Rows are points. Before rounding, the points of a table are all equally far from one centre. They may lie mostly on one side of it. Where is the centre, to within rounding?

Points:
[[-11  18]
 [ 45 -12]
 [ -1  41]
 [  8 -15]
 [ 52  -5]
 [ 23  51]
 [-11  15]
 [-10   7]
 [ 56  30]]
Centre: [24 16]

Points, 12 rows:
[[ 42  -3 -40 -25  25  -8 -34   5  25]
 [ 13 -25 -24  55  28  -7 -16 -50 -18]
 [-15  19 -21  67  -5 -20  15  -8  34]
 [ -2 -10  16 -30  -6 -44  34 -38  20]
 [ 16 -41 -30  -8  21 -35 -18 -29 -17]
 [ 32  14 -20 -22  30  67  -3 -16  34]
 [ 21   8 -65  -4  28  -4  17  22 -14]
 [ 22  30 -19  21  18   3  74  -9  47]
 [  4  -2   7  23  21 -15 -58  14 -29]
 [-11 -12   2  21  27 -18  22  68  45]
 [-35   5 -13  28  11  40  56 -33  30]
 [ 72  12 -21  11  -9  17   4 -27  19]]
Centre: [ 9 -3 10 12 30  6 12 -3 12]

Points:
[[-12  25 -55 -47   6 -13  12  -8  52   5  27  22   4 -13  -8   6  25  26
   11 -75]
 [ -2  32 -36  27  36   1  -3  44  21  13  -2   1 -30  20  22  16 -24 -30
  -55 -12]
 [ -1 -22 -29 -45 -33  28  48  17  38  17  -1 -14  22 -15  48   3   6 -49
    4  12]
 [ -4  20 -79   7   4  17  37  42  89  47  16   9  50   3  46  11   3   2
  -35 -26]
 [ 35  30 -49  -8   0 -36  16 -10  43  65 -18 -48 -32   5  13  14  31 -39
  -24 -13]
 [ -1  74   6   0   1 -22  23  -4  40  56 -19 -11  21 -23 -13  29  26 -23
  -16  -9]
 [-37   7 -62 -36  21 -25   4  26  22  22  -4 -37   8 -20  24  21  15 -57
   -5  16]
 [-26   8 -91  17  -9 -19  11  15 -33  45  37 -19   7   5  33  42  -9   4
  -16 -21]
 [ 30   3 -40   5  12   0  35  71  44  23  18  -6 -17  23  -1  33  15 -28
   10 -12]
 [ -8  -7 -51  -4   9   0  -1  -4  -2 -22  19  38  23  19  24  55 -15 -10
    9 -37]
 [ 39  14 -40  15  -2   4  30  55  10  79 -24  12  21 -24  38  47  22   9
  -21 -20]
 [-12  53 -35  -7  11 -20  28  63  46  37   9   1   1   7 -10 -10 -17 -43
  -50   0]
 [-57 -37 -17  22 -21 -27  29  24  -6  56  -5 -36  42   9  29  10   3  -4
   -4 -27]
 [ -9   7 -30 -41 -45  42 -39  17   7   7   2  17  23  43   0   7   8  22
   -9   9]
 [  4  28 -17  19  21 -11 -20  45  14  69 -26  -7 -21  26  29  24 -29  13
   11 -12]
 [-60  22 -45 -17 -31 -43  -5 -16  14   9  24  10  41  15  -6  40   7  22
  -13 -22]
 [-22   8 -64 -46  25  11 -18  29  52  50   6  39  20  14  10  16 -20  17
  -19  27]
 [  5  10   7   3  20  -8   8 -11 -10 -11  14  -7 -40  11  -3  21  26   1
  -15  -4]
 [-30   9 -38  20   5   6  11  15  41 -16  44  16  37  28  25  19 -24  17
   26 -40]
 [ 29  20 -83  14 -11   5   5 -16  29  -2  42  -2  -7 -30  60   0  21  31
    3 -28]
 [-21  25 -30  -8  32   2 -20  26  18  53  21  21 -18  45  32   3  22 -55
   14 -14]
 [-38  29 -60   3 -32   1  41  14  41  35  16 -27  -7  28  24  64   2 -22
  -13 -11]
 [-37  35 -14  10 -11   0 -14  -6  45  49  -3 -41  17 -32  64  18  39 -16
  -37  -1]
 [ 15  46 -71 -35  16 -27  50  11   4  36 -34  11 -19  -7  42  -1  11  38
  -17 -20]]
Centre: [  0  10 -41  -3  -9  -5   7   7  23  34   0   0  18   4  17  -6   9  -2
 -14 -19]

Points, 31 rows:
[[  7   4   6  -6   1 -24 -24   6 -19   9  41   8  53  -3  43 -46  28  34
   27 -10  -3   0  18  -2]
 [ 22  11  -7 -24 -12 -47  26 -10 -21 -24  46  34 -13 -13  29 -46 -17  38
   19 -21   6  -9  33  -4]
 [-21  40 -17 -19  18 -16   5  12 -25 -39  44  21  21   6  33 -15 -47   5
    9 -24  43 -50  45 -29]
 [  0 -15 -32  -9   2 -58  -9 -24 -61 -37   0  25  16 -17  16 -61 -13 -22
    8 -27   2 -11  22 -42]
 [-21  29 -17 -25 -14  -7  18  -6 -67  13  71  10  14  -1  22 -49 -37  20
    1  28  14  -5  43 -42]
 [  1   2 -14  -4  13 -35 -19 -24  -8   2  47   3  27   9  38 -71 -44  11
   42  -2  20 -32  41 -47]
 [ 23  32 -18  -4 -16  -5  11 -31 -17 -19   7  19  15  27 -21 -52 -21  33
   38 -28 -30 -39  48 -33]
 [ -9  43  -4   2  14 -39  -5 -17 -16 -47  31  33  15   2   9 -50   8  52
   27  45  21   1  44 -33]
 [ 16  17  -5  37  25 -49 -24  11 -18  -4  27  29   9  14  35   9 -18  15
  -15 -24 -17 -19  56 -24]
 [ -6  12  10 -48  33 -18  15  -2 -20 -28  16  20  46  11   3 -54 -28  -8
   35 -12   4 -23  62   3]
 [ -3   4 -49  26  27 -42 -11   2 -40 -28  42   9   2   9  17 -56 -20  23
   31   7  21  31  18   9]
 [  4  23 -33   0 -18 -48  19 -25 -53 -13  15 -20  43  -8  34 -30 -32  17
   55  48  19 -17  36 -38]
 [ 16  28  -6   4  36 -47  15 -15 -31 -36  30 -13  36  18  25 -42 -14  20
   33  35  23 -20  73 -43]
 [ 16   4 -17  -7  17 -59   2 -38 -38 -28  51  -7  35  -5   2 -44 -26   3
   39  11  20 -62  44 -28]
 [ 26  28 -30  -1  25 -29  -9  24 -25  -1  61  21   4  10  11 -68 -34  20
   13  -5   6 -23  42 -49]
 [-53  27  -4   3   0 -29 -25  -9 -33   8  40   0  24  28   9 -11 -62 -12
   45   5  34 -10  39  -8]
 [ 31  26  -4  28  34 -60 -21   9 -30 -31 -13 -10  30 -20 -11 -43 -20  12
   -3 -12  39 -38  14   1]
 [ -2  -5  -6  15  34 -24  -8 -21 -37  14  35 -35 -12 -11  15 -73 -33   3
   30  17   5 -51  12 -50]
 [ 22  16 -21   0   9 -41 -10  -9 -39 -15  40  60  35 -23  -7 -44 -34  10
   19 -41  30 -39  39 -46]
 [  0   6 -27   8  -2  -5  -8 -45 -63   9  53 -10  10   9  14 -59  14  37
   21  31  -8 -40  42 -25]
 [ -8  26  -6  21  33 -25  12   5 -50 -17  50   0  11 -21  44 -44  38 -16
   27   1   9 -45   1 -26]
 [  5  24 -23  -4  18 -26  22  11 -42 -15  53  -7  20  13  68 -34   5  34
    3  -2  29 -33  21 -18]
 [  1  29  -8 -24 -15 -41  16 -21   6   4  34  -9  53 -15  25 -51 -50  37
   44   4   9 -35  35 -11]
 [ 14  32 -18 -21 -16 -73   6  -1 -18 -24  46  24  12   5  22 -23 -44  21
    5   8  20 -25  14 -41]
 [ -7  20 -47  26  40 -38  15  15 -52 -23  37   6  41   7   6 -24 -51 -25
    5  -7   4   2 -13 -47]
 [ 22   4  18 -20 -13   0 -11   5 -36 -24  52   5  23  -9  26   3 -30   0
   -6  27  31 -25  36 -36]
 [ -9   5 -11  23   1 -32 -13 -15 -11 -14  26   7  -2  34  37 -66 -10  14
   14  55   4 -40  40 -28]
 [ -9   3 -43  18  39 -50 -22   6 -37   8  56  37   6  16  13 -24 -20  18
   19  25  57 -26  32 -21]
 [  5 -10 -16  21   7 -57  15  14 -23   0  51  10  37 -20 -10 -69   0  43
   37  36  -3 -13  56 -46]
 [ 11   6 -33 -10  30 -41  12  -4 -77   3  23 -24  19  15   3 -31 -28  52
  -18  -6   5 -57  34 -16]
 [ -5  15 -25  -5   5 -37   8  18 -75   5  19  -3  28  24  26 -74 -27  28
   43  14   2   0  55 -24]]
Centre: [-16  13 -15  14  13 -17  14 -10 -27   3   9   9  20 -13  -3 -23 -13  12
  11   2  10 -15  29 -24]
